Every row gives one point. A path goes straight from each point to the next, and from the last back to the first. The post is the endless flat space through its rows: a point in 2 columns, a line in 3, a plane in 4, and so on, so that a path can go around it. How many times does the path go around the post? Going back the other way cancels.

Post (1 x 2):
[[0.01 0.01]]
Path (29 x 2):
[[-0.15 -0.05]
 [-0.46  0.36]
 [ 0.15  0.58]
 [ 0.30  0.10]
 [ 0.16 -0.12]
 [ 0.02 -0.19]
 [ 0.35 -0.55]
 [-0.21 -0.52]
 [-0.17 -0.05]
 [-0.50 -0.05]
 [-0.23  0.09]
 [-0.07  0.45]
 [ 0.41  0.43]
 [ 0.25 -0.20]
 [-0.06 -0.25]
 [-0.17 -0.10]
 [-0.41  0.45]
 [ 0.03  0.18]
 [-0.06  0.58]
 [ 0.36  0.23]
 [ 0.33 -0.24]
 [ 0.10 -0.53]
 [-0.19 -0.07]
 [-0.53  0.13]
 [ 0.01  0.26]
 [ 0.29  0.28]
 [ 0.42 -0.28]
 [ 0.05 -0.47]
 [-0.22 -0.13]]
Times around: 4

Post (5 x 6):
[[ 0.28 -0.28 -0.48  0.55  0.33  0.14]
 [ 0.03 -0.01  0.08  0.08  0.32  0.25]
 [-0.06 -0.08 -0.02  0.05 -0.35  0.34]
 [-0.08 -0.06  0.35  0.29  0.06  0.09]
 [-0.15 -0.20  0.17 -0.04 -0.05 -0.05]]
Path, 27 rows:
[[ 0.12 -0.06  0.07  0.50  0.07 -0.04]
 [ 0.25 -0.03  0.35 -0.45  0.11  0.05]
 [ 0.09 -0.21  0.22 -0.16  0.21  0.36]
 [ 0.41  0.06  0.06  0.09  0.03  0.54]
 [ 0.08 -0.34 -0.03 -0.05  0.42  0.06]
 [-0.42 -0.17  0.22 -0.13  0.54 -0.01]
 [-0.23 -0.08  0.27  0.39  0.32 -0.18]
 [-0.02  0.42  0.30 -0.02  0.28  0.29]
 [-0.17 -0.06 -0.43  0.29  0.27 -0.01]
 [-0.16 -0.56 -0.15 -0.12  0.57  0.08]
 [ 0.18 -0.42 -0.39 -0.04 -0.05  0.28]
 [-0.43 -0.11  0.11  0.24 -0.24  0.47]
 [-0.04  0.19 -0.53  0.06  0.57  0.24]
 [ 0.24  0.00 -0.18  0.38 -0.24  0.25]
 [ 0.09 -0.10  0.75  0.38  0.14 -0.02]
 [-0.08 -0.25  0.47  0.39  0.10  0.06]
 [-0.54 -0.40  0.12  0.20  0.17 -0.20]
 [-0.10 -0.27 -0.16  0.70  0.15  0.34]
 [-0.04 -0.23  0.66  0.37 -0.01  0.22]
 [-0.01 -0.17  0.81  0.23  0.51 -0.20]
 [ 0.07 -0.26 -0.25  0.51 -0.25  0.39]
 [-0.36 -0.37  0.03  0.16 -0.17 -0.13]
 [-0.09  0.04  0.48  0.63  0.08 -0.35]
 [ 0.12  0.08  0.64  0.30  0.29 -0.38]
 [ 0.09 -0.78  0.06 -0.16  0.59 -0.31]
 [ 0.08 -0.33 -0.06  0.68  0.50  0.19]
 [-0.30  0.03  0.22  0.13 -0.17  0.22]]
Times around: 3

Post, 10 rows:
[[-0.30 -0.24  0.19 -0.14  0.20  0.29 -0.06  0.30  0.02  0.10 -0.02]
 [-0.08 -0.08  0.08  0.24  0.15  0.05  0.01  0.17  0.14 -0.23  0.07]
 [-0.23 -0.32 -0.19  0.12  0.28  0.25 -0.05  0.35 -0.03 -0.34 -0.08]
 [ 0.28  0.09 -0.18 -0.01 -0.21 -0.02 -0.06 -0.02 -0.05  0.16 -0.46]
 [ 0.15 -0.11 -0.24  0.08 -0.24  0.03 -0.33  0.19  0.04  0.44 -0.21]
 [ 0.32  0.20 -0.22  0.19 -0.41  0.29  0.15  0.12  0.06  0.27 -0.21]
 [ 0.42  0.20 -0.34  0.00  0.12 -0.42  0.60  0.59 -0.05 -0.27  0.25]
 [ 0.27  0.20 -0.25  0.24  0.01 -0.02  0.54 -0.57  0.03  0.03  0.46]
 [-0.26 -0.26 -0.01 -0.33  0.04  0.18 -0.63  0.40 -0.03 -0.12 -0.08]
 [ 0.44 -0.15 -0.05  0.07 -0.16  0.31  0.28 -0.14  0.17  0.24 -0.02]]
Path:
[[ 0.02 -0.20 -0.43  0.56 -0.16 -0.02 -0.36 -0.51 -0.29 -0.11 -0.04]
 [ 0.07 -0.24  0.10 -0.39 -0.06  0.31  0.25  0.24  0.04  0.03  0.12]
 [ 0.23 -0.38 -0.18 -0.17  0.02  0.02 -0.04  0.36  0.47  0.50 -0.35]
 [ 0.26 -0.09 -0.46  0.00  0.19 -0.33 -0.01  0.34  0.05 -0.26  0.10]
 [ 0.01 -0.09  0.20 -0.37  0.45  0.10  0.09  0.26  0.04  0.05  0.18]
 [ 0.23 -0.46 -0.40 -0.14  0.15  0.22  0.17  0.18  0.12  0.24 -0.41]
 [-0.03 -0.20  0.05  0.17 -0.31  0.49  0.17  0.29  0.28  0.32 -0.64]
 [ 0.17  0.06 -0.19 -0.15 -0.42 -0.02 -0.24  0.58 -0.09 -0.04  0.00]
 [ 0.08 -0.42  0.11  0.30  0.26  0.09  0.18 -0.06 -0.12  0.30 -0.04]
 [ 0.12  0.24 -0.18  0.22  0.01 -0.13 -0.03  0.37 -0.12  0.09 -0.60]
 [ 0.07  0.24 -0.17  0.59 -0.08 -0.51 -0.55 -0.19  0.49  0.66  0.26]
 [-0.13 -0.10 -0.21  0.01 -0.05  0.56  0.29 -0.10  0.18 -0.03 -0.13]
 [ 0.23 -0.22 -0.21 -0.47  0.03 -0.35 -0.27 -0.04  0.25  0.09  0.16]
 [ 0.06  0.43 -0.38  0.23 -0.16  0.01 -0.16 -0.81 -0.04 -0.06 -0.19]
 [ 0.49 -0.28 -0.22 -0.02 -0.13  0.54  0.04  0.35 -0.09 -0.24  0.16]
 [ 0.27 -0.06 -0.46  0.91 -0.18  0.66  0.13 -0.05 -0.07 -0.29 -0.57]
 [ 0.06  0.13 -0.22  0.13 -0.07  0.23 -0.14  0.60  0.21  0.28  0.21]
 [-0.12  0.04  0.28  0.21 -0.16  0.41  0.07 -0.56  0.59  0.37 -0.37]
 [-0.16 -0.70 -0.10  0.13  0.11  0.38 -0.14 -0.17  0.25 -0.56  0.26]
 [ 0.37  0.12 -0.53 -0.14 -0.19 -0.65 -0.33  0.98 -0.23 -0.35 -0.16]
 [ 0.65  0.03  0.02 -0.38  0.00 -0.21  0.47  0.37  0.01  0.43  0.58]
 [-0.10 -0.31  0.13  0.47 -0.20  0.86 -0.59 -0.36  0.32  0.55 -0.51]
 [ 0.19 -0.18  0.12  0.08  0.28  0.25  0.20  0.27  0.08  0.55 -0.02]
 [-0.05 -0.18  0.19  0.31 -0.08  0.71 -0.01 -0.11  0.12  0.25  0.47]
 [-0.24  0.43 -0.13 -0.05 -0.48  0.18 -0.32  0.44 -0.39  0.13 -0.41]
 [-0.13 -0.32 -0.10 -0.46  0.00  0.14 -0.28 -0.22 -0.08  0.16  0.15]
 [ 0.44  0.14 -0.23 -0.02 -0.48  0.15 -0.29 -0.38  0.26  0.07  0.08]
 [ 0.08 -0.02 -0.61 -0.23  0.16 -0.04 -0.08  0.70 -0.08  0.19  0.13]
 [ 0.26  0.29 -0.17 -0.27  0.37 -0.80 -0.05  0.75 -0.54 -0.56  0.07]]
Times around: 0

Post:
[[-0.32  0.21 -0.15 -0.12 -0.23  0.12  0.28  0.40 -0.09 -0.24  0.21  0.32
  -0.09 -0.18  0.19 -0.01  0.02 -0.07]
 [ 0.06  0.23 -0.16  0.22 -0.18 -0.23  0.19 -0.04  0.29  0.16 -0.12  0.02
  -0.21 -0.19  0.01  0.31  0.03 -0.06]
 [ 0.13  0.35 -0.16  0.16  0.03  0.01 -0.07 -0.04  0.04  0.18  0.19  0.42
  -0.14  0.23 -0.19 -0.05 -0.20 -0.19]
 [-0.29 -0.21 -0.06 -0.12  0.03  0.07  0.03 -0.39 -0.16 -0.25 -0.08 -0.06
   0.36  0.00 -0.24 -0.21  0.34  0.19]
 [-0.25  0.07 -0.45  0.17 -0.02  0.12 -0.10  0.24  0.09  0.27  0.02 -0.38
  -0.22  0.04 -0.15 -0.11  0.26 -0.06]
 [-0.22  0.49  0.34  0.01  0.22  0.25  0.15  0.71  0.10  0.20  0.26 -0.68
  -0.31 -0.07  1.81  0.30  0.61  0.87]
 [ 0.03  0.14 -0.19 -0.02  0.27  0.00  0.07  0.01 -0.17 -0.19  0.02 -0.13
  -0.38  0.31  0.03  0.36 -0.36 -0.26]
 [-0.07 -0.05  0.12  0.15 -0.10 -0.11  0.11  0.11 -0.30  0.12  0.39  0.47
   0.04 -0.20 -0.24 -0.06  0.09 -0.30]
 [ 0.07  0.09  0.07 -0.17 -0.25 -0.05  0.00  0.22 -0.23 -0.05  0.39  0.31
  -0.31 -0.04 -0.37  0.02  0.13  0.15]
 [-0.19  0.06 -0.25 -0.29  0.25 -0.08  0.04 -0.05 -0.48  0.25 -0.21  0.10
   0.17 -0.11 -0.27  0.12 -0.29  0.00]
 [-0.25  0.15  0.03 -0.21 -0.26 -0.07 -0.37 -0.08 -0.26  0.01 -0.19  0.29
  -0.07  0.20 -0.07  0.08  0.14 -0.43]
 [ 0.34  0.02 -0.21  0.01 -0.32 -0.23 -0.14 -0.09 -0.19 -0.03  0.12  0.33
   0.29 -0.08 -0.06  0.11 -0.08 -0.27]
 [-0.07 -0.12 -0.08  0.24 -0.20  0.12 -0.12  0.07  0.11  0.11 -0.11  0.14
  -0.16  0.30 -0.39  0.13 -0.36 -0.25]
 [ 0.05  0.05  0.06 -0.28  0.32 -0.39 -0.32  0.17  0.09 -0.11  0.01  0.26
   0.10  0.09  0.12  0.11 -0.08  0.03]
 [-0.63  0.25 -0.24  0.19 -0.22 -0.19  0.15 -0.02 -0.08  0.00  0.34 -0.18
   0.03  0.03 -0.60 -0.15 -0.19 -0.01]
 [-0.22  0.07 -0.24 -0.21 -0.08 -0.08  0.14  0.10 -0.07  0.32  0.12  0.00
  -0.10  0.26  0.20  0.65  0.17 -0.05]
 [-0.13  0.57  0.19 -0.18  0.28  0.53  0.08  0.49  0.53 -0.31 -0.35 -0.53
   0.05  0.34 -0.01  0.08 -0.14 -0.49]]
Path (27 x 18):
[[-0.02  0.41  0.03  0.13 -0.52  0.61  0.68  0.68  0.32  0.30 -0.09  0.62
  -0.16  0.27  0.56  0.26 -0.09 -0.32]
 [-0.21  0.51 -0.46  0.33  0.07 -0.09  0.40  0.17  0.46  0.38  0.02 -0.11
  -0.28  0.01  0.09  0.66  0.19  0.10]
 [-0.21 -0.22 -0.32  0.23 -0.44  0.02  0.19 -0.02 -0.35 -0.45  0.33  0.41
  -0.17 -0.39 -0.46 -0.25 -0.09 -0.11]
 [-0.10  0.01 -0.27  0.41 -0.42 -0.50  0.08  0.03 -0.04  0.41  0.30  0.73
  -0.14 -0.28 -0.01  0.40 -0.58 -0.03]
 [ 0.00 -0.13  0.05  0.57 -0.70 -0.46  0.35  0.06  0.17  0.39  0.41  0.09
  -0.01 -0.16 -0.15  0.60 -0.45 -0.15]
 [ 0.58  0.19 -0.20  0.25 -0.29 -0.29  0.02 -0.06  0.47 -0.37  0.07  0.17
   0.04  0.05 -0.20 -0.24 -0.32  0.15]
 [-0.22  0.16 -0.14 -0.33  0.05  0.02 -0.01  0.03 -0.03 -0.08 -0.76 -0.12
   0.69 -0.23 -0.01 -0.01  0.54 -0.76]
 [-0.56  0.23 -0.17 -0.17 -0.14  0.11 -0.18  0.17 -0.02 -0.20 -0.23  0.16
   0.43  0.26  0.02  0.11  0.12 -0.44]
 [ 0.11 -0.33 -0.54 -0.85 -0.08 -0.28 -0.59  0.20 -0.08 -0.37 -0.09  0.05
   0.11 -0.32 -0.11  0.39  0.69  0.20]
 [-0.65  0.27 -0.14 -0.06  0.16  0.30  0.03  0.33 -0.16  0.45  0.41 -0.31
  -0.38  0.20  0.20 -0.08  0.56  0.16]
 [-0.33  0.25 -0.02  0.16  0.22 -0.25  0.16  0.53 -0.38  0.17  0.49  0.17
  -0.21  0.17 -0.19 -0.08 -1.17  0.22]
 [ 0.11  0.34  0.15  0.05 -0.40 -0.16  0.57  0.56  0.38 -0.76  0.37  0.40
   0.25 -0.58  0.79 -0.19  0.45 -0.09]
 [-0.57  0.65 -0.35  0.15 -0.20  0.11  0.05  0.39 -0.22  0.23  0.10  0.01
  -0.51 -0.02 -0.16  0.10 -0.15 -0.02]
 [ 0.03  0.70 -0.01  0.09  0.19  0.17 -0.01  0.53  0.10 -0.15  0.69  0.09
  -0.73  0.33  0.57  0.35 -0.39  0.16]
 [-0.55  0.51 -0.21  0.25 -0.34  0.77  0.28 -0.29  0.20 -0.09 -0.07 -0.66
  -0.12  0.83  0.18  0.33 -0.02 -0.61]
 [-0.11 -0.02 -0.19 -0.33  0.27 -0.08 -0.08  0.03 -0.46  0.22 -0.02  0.41
  -0.28  0.01  0.05 -0.10 -0.16  0.20]
 [-0.29  0.24  0.06  0.03  0.47  0.18  0.00 -0.11 -0.37 -0.23  0.04  0.23
  -0.05  0.27  0.14 -0.35 -0.16 -0.10]
 [ 0.13  0.65 -0.04 -0.23  0.48 -0.26  0.06  0.32 -0.06 -0.13 -0.33  0.14
   0.02 -0.41  0.02 -0.05  0.00  0.12]
 [-0.21  0.12 -0.69  0.23  0.26 -0.08  0.13 -0.20 -0.17 -0.01 -0.14 -0.25
  -0.08 -0.05  0.13  0.60 -0.13 -0.18]
 [ 0.16  0.43  0.02 -0.15 -0.03  0.21  0.10 -0.06 -0.16  0.42 -0.12  0.17
  -0.12 -0.79 -0.41 -0.15  0.58  0.17]
 [-0.31 -0.20 -0.58 -0.30  0.05  0.22  0.03  0.13  0.12  0.07  0.18 -0.68
   0.36  0.33  0.20 -0.02  0.13  0.12]
 [ 0.45 -0.25  0.19 -0.04  0.01 -0.41  0.21  0.29  0.14 -0.13  0.02  0.25
   0.20 -0.58 -0.30  0.03  0.05 -0.08]
 [-0.16  0.33  0.11 -0.30 -0.09  0.12 -0.10  0.56  0.10  0.10 -0.11  0.21
   0.35  0.27  0.34 -0.16  0.36  0.01]
 [-0.47 -0.30 -0.36 -0.17  0.01 -0.01 -0.33 -0.22 -0.55  0.20  0.34  0.06
  -0.47  0.61 -0.63  0.54  0.32  0.31]
 [-0.47  0.28  0.26 -0.07  0.55 -0.18 -0.56 -0.05 -0.18 -0.32  0.20  0.30
   0.06 -0.02  0.29 -0.20  0.00 -0.17]
 [-0.57 -0.10 -0.03 -0.07  0.17  0.14 -0.11  0.08 -0.38 -0.13  0.15  0.17
   0.07  0.45 -0.08  0.03 -0.44 -0.83]
 [-0.05  0.09 -0.14  0.01 -0.18  0.02  0.26  0.23  0.17  0.37 -0.27  0.11
   0.35 -0.02  0.39  0.29  0.11 -0.65]]
Times around: 5
